Every row gives one point. Each copy is the shape, with its points in the same order, turned, moved and blurred by noise. Is it also mirrored, or only turned?
(in the rows, 128 means zero)

Shape:
[[ 85  92 125]
 [102 155 170]
 [122  90 111]
 [ 93 134  98]
 [141 103 130]
 [244  96 170]]
Copy 1 (6 x 3):
[[ 88 123 135]
 [159  87 135]
 [ 98 160 148]
 [119 140 101]
 [127 155 163]
 [190 192 249]]
Copy 1 is: mirrored
Copy 2, 6 rows:
[[ 96  95 119]
 [159  62  98]
 [104 121 121]
 [103 118  67]
 [131 128 125]
 [206 174 195]]
Copy 2 is: mirrored

Shape (10 x 6):
[[134  85 126 133 154 119]
 [128 135 149 121 122 172]
 [198 147 179 102 126  79]
 [125  91 127 126 186 162]
 [153 215 112  85 146  71]
 [ 96 103 183 163 138  61]
 [ 49 108 189 211 192  78]
 [176 151 117 109 158  57]
 [123 145 106  87  80 178]
 [115  98 134  48 130 186]]
Copy 1:
[[106  93 134 112 126  82]
 [ 91 157 131 112  98 128]
 [174 149 175  44 131  97]
 [ 80 124 111 124 119  59]
 [161 174 133  77 219 135]
 [101  95 227 114 155  91]
 [ 62 106 242 175 171  52]
 [173 127 142  77 187  96]
 [ 93 152  96 100 108 180]
 [ 48 136  86  62  99 124]]
Copy 1 is: mirrored
Copy 2:
[[137  80 125 108 111 109]
 [139 134 140 102 135 169]
 [213 136 166  75 104  90]
 [129  60 107 114 155 144]
 [149 196 115  51 141  55]
 [116  98 208 140  92  81]
 [ 80  79 222 190 164  82]
 [172 135 121  86 120  53]
 [120 158  95  75 103 195]
 [121  87 107  37 108 189]]
Copy 2 is: only turned

Shape, 11 rows:
[[118  99 153  70 154 171 103 164]
 [ 90  80 187 129 130 116  87 119]
 [137 194  42 182  89  87 133 121]
 [130 111 116  95 171 127 146  72]
 [115  69 155 114 150  79 125 157]
 [134 117 115 104 142 119  55 105]
 [138 211 129 152  88 103 177  72]
 [176 147  67 182  81 146 152  80]
 [ 96  98 143 123 211 151  79 142]
 [111 185  11 148  46 105 143  82]
 [162 142 121 123 111  76 100 134]]
Copy 1, 11 rows:
[[153 127 158 117 107 144 169 184]
 [109 106 185 149  87 108 113 138]
 [127 170  16 113 144 111  69  74]
 [136 116 127 141 147 100 186  94]
 [148  96 162 129 130  72 106 160]
 [113 139 107 136  79  83 159 140]
 [157 183  94 149 141 142  93  20]
 [148 113  22 162 123 150 108  62]
 [ 84 130 151 149 137 113 167 189]
 [120 143   7  69 119 130  93  26]
 [162 158  95 138 103  73 102 123]]
Copy 1 is: mirrored
Copy 2 (11 x 8):
[[108 130 123  51 168 124 102 148]
 [ 63 101 149 108 139  94 154 118]
 [130 197  76 213  51 148  97 116]
 [140 121  87 138 172 144 150  87]
 [ 73  96  77 104 132  85 155 148]
 [100 127 127 153 166  98  83 110]
 [169 202 117 164  62 123 168  68]
 [185 131 126 201  73 171 115 115]
 [ 65 134 130 117 208 141 134 161]
 [140 172  73 202  41 174  69  51]
 [127 144  95 160 108  70 107 129]]
Copy 2 is: only turned
